Each row is a point. Each copy is the shape, with its points in the same order, turned, moved and blurred by noise. Some copies are also mirrored. Which?
In the rows, 128 means zero.

Shape (7 x 3):
[[160 116 173]
 [ 94 164  90]
 [120 118 102]
 [140 126 149]
 [164 123 176]
 [ 95 138  99]
 [ 87 129 125]]
Copy 1, 7 rows:
[[164 116 158]
 [ 92 178  91]
 [106 126 101]
 [141 132 138]
 [163 121 163]
 [101 154  85]
 [131 150  83]]
Copy 1 is: mirrored
Copy 2 (7 x 3):
[[ 63 106 124]
 [167 137 167]
 [144 111 123]
 [ 90 116 134]
 [ 58 105 133]
 [155 135 143]
 [135 154 131]]
Copy 2 is: only turned
Copy 3, 7 rows:
[[188 164 106]
 [ 99  90  82]
 [109 142 107]
 [166 145 107]
 [196 162 101]
 [107 110 104]
 [122 105 125]]
Copy 3 is: mirrored
Copy 4 (7 x 3):
[[132  72 127]
 [106 185 146]
 [145 154 128]
 [130 105 130]
 [126  73 124]
 [127 172 147]
 [133 154 169]]
Copy 4 is: mirrored

Shape (7 x 3):
[[130 102 100]
 [145 187 102]
 [145 166 128]
 [106  96 149]
 [106  99 107]
 [ 63 106 131]
 [130 108 104]]
Copy 1 (7 x 3):
[[156 128  95]
 [169 147 180]
 [144 149 165]
 [103 116  97]
 [141 106  98]
 [111  69 109]
 [157 126 103]]
Copy 1 is: mirrored
Copy 2, 7 rows:
[[135 104 119]
 [ 79 176 128]
 [123 170 121]
 [181 118 145]
 [148 101 148]
 [179 112 182]
 [139 109 124]]
Copy 2 is: only turned

Shape:
[[142 129 150 149]
 [160 147 166  74]
 [ 89  63 111  89]
 [118 145 153 116]
 [ 90 172 126 115]
 [112  98 141 153]
 [142 123 143 152]
 [124 133  90 131]
 [ 86 161 115 139]]
Copy 1:
[[111 137  99 125]
 [100 170 171 145]
 [162 215  83 175]
 [127 163 136 112]
 [166 167 144  88]
 [127 158  70 125]
 [118 126  96 122]
 [170 134 117 141]
 [172 154 118  89]]
Copy 1 is: mirrored
Copy 2, 9 rows:
[[ 89 112 132 136]
 [136  66  90 163]
 [185 138 177 157]
 [119 114 103 145]
 [139 148  83 108]
 [103 136 164 144]
 [ 91 111 145 131]
 [130 123 144  91]
 [121 159 107 102]]
Copy 2 is: only turned

Shape:
[[118 135 135 112 149 170]
 [123  96 132  88 119 126]
 [123 157 132 133 107 111]
 [115 139 120 137 108 106]
 [124 159 135 133 112  98]
 [116 133 104 136 119 118]
 [173 122 117 121 134  89]
 [150 161  44  88 153 168]
 [114 167 135  95 112 108]
 [177 149 130 138 145  92]
 [118  91  84 123 204 100]
 [148  54 139 142 110 101]]
Copy 1 (12 x 6):
[[138 128  87 117  96 108]
 [111  95  89 148 141 122]
 [119 112 152 142 102 134]
 [112 123 151 145 122 124]
 [120 120 155 159 103 137]
 [108 132 144 135 126 112]
 [ 73 131 117 188 107 124]
 [ 94 130 110 135  81  20]
 [138  88 143 160  95 116]
 [ 85 145 126 185  79 134]
 [118 190  88 186 153  83]
 [ 66 131  94 150 165 164]]
Copy 1 is: only turned
Copy 2 (12 x 6):
[[116 148 111 135 119 164]
 [142 153 122 109 160 126]
 [126 155 121 141 112  88]
 [147 145 123 144 122  91]
 [126 152 115 138 110  79]
 [143 132 117 154 130 108]
 [ 93 118 108 120 156  83]
 [ 83 147 100 213 179 151]
 [120 185 102 137 117 100]
 [ 81 111 103 121 121  75]
 [149  79  53 141 163 139]
 [156  99 151  76 166  98]]
Copy 2 is: only turned

Shape:
[[127 128 111 114  63  90]
 [117 152  78 116 113  93]
 [102 128  93  97 105 120]
 [150 156 171 165 146 152]
 [129 151 174 155 155 164]
 [132 149 101  95 143  66]
 [ 98 149  92 121 103  91]
 [139 150  67 139 140 114]
 [143 163 175 131 133 184]
 [ 98 155 100 144 160  90]
 [124 101 105 118 121 108]
 [136 138 174 159 138 134]]
Copy 1, 12 rows:
[[165  94 144 121  77  97]
 [144  90 187 132 119 112]
 [157 117 174  96 114 116]
 [123 125  85 151 161 151]
 [123 141  90 134 166 168]
 [116  59 180 124 112 139]
 [156 103 187 136 102 125]
 [125  97 176 145 154 101]
 [155 127  78 115 179 159]
 [116 111 187 154 133 151]
 [115 116 157 105 105 108]
 [118 131  91 145 137 154]]
Copy 1 is: only turned
Copy 2, 12 rows:
[[146 166 199 158 150 145]
 [103 143 192 123 140 144]
 [123 154 178 136 104 134]
 [162  89  99 112 160 119]
 [162 103  92 106 137 111]
 [102 162 176  94 143 175]
 [112 162 191 125 135 123]
 [ 80 110 172 129 142 147]
 [190  84 110 104 119 116]
 [ 82 151 146  97 148 120]
 [113 155 144 152 124 158]
 [160 125 101 118 161 124]]
Copy 2 is: only turned
Copy 3, 12 rows:
[[189  98  99 140 145 134]
 [160  94  99 144  90 158]
 [170 120 132 149 109 167]
 [101 126 155  99 117  76]
 [106 151 174  96 113  94]
 [130 119  73 159 107 154]
 [173 109 102 128  93 155]
 [113  74 126 138  89 160]
 [127 135 186 119 115  65]
 [122 124  96 116  75 161]
 [144 118 131 135 141 168]
 [114 141 149  93 125  93]]
Copy 3 is: only turned
Copy 4, 12 rows:
[[ 95 146 139 151 189 159]
 [ 94 152 136 160 122 176]
 [ 77 117 142 133 137 164]
 [182 129 168 122 118  97]
 [167 111 170 118 105  89]
 [ 81 184 121 152 112 146]
 [ 89 134 135 172 139 165]
 [128 151 136 142  99 187]
 [154 117 202 103 122  98]
 [117 137 116 174  84 143]
 [103 131 112 118 139 156]
 [165 126 145 128 132  94]]
Copy 4 is: mirrored
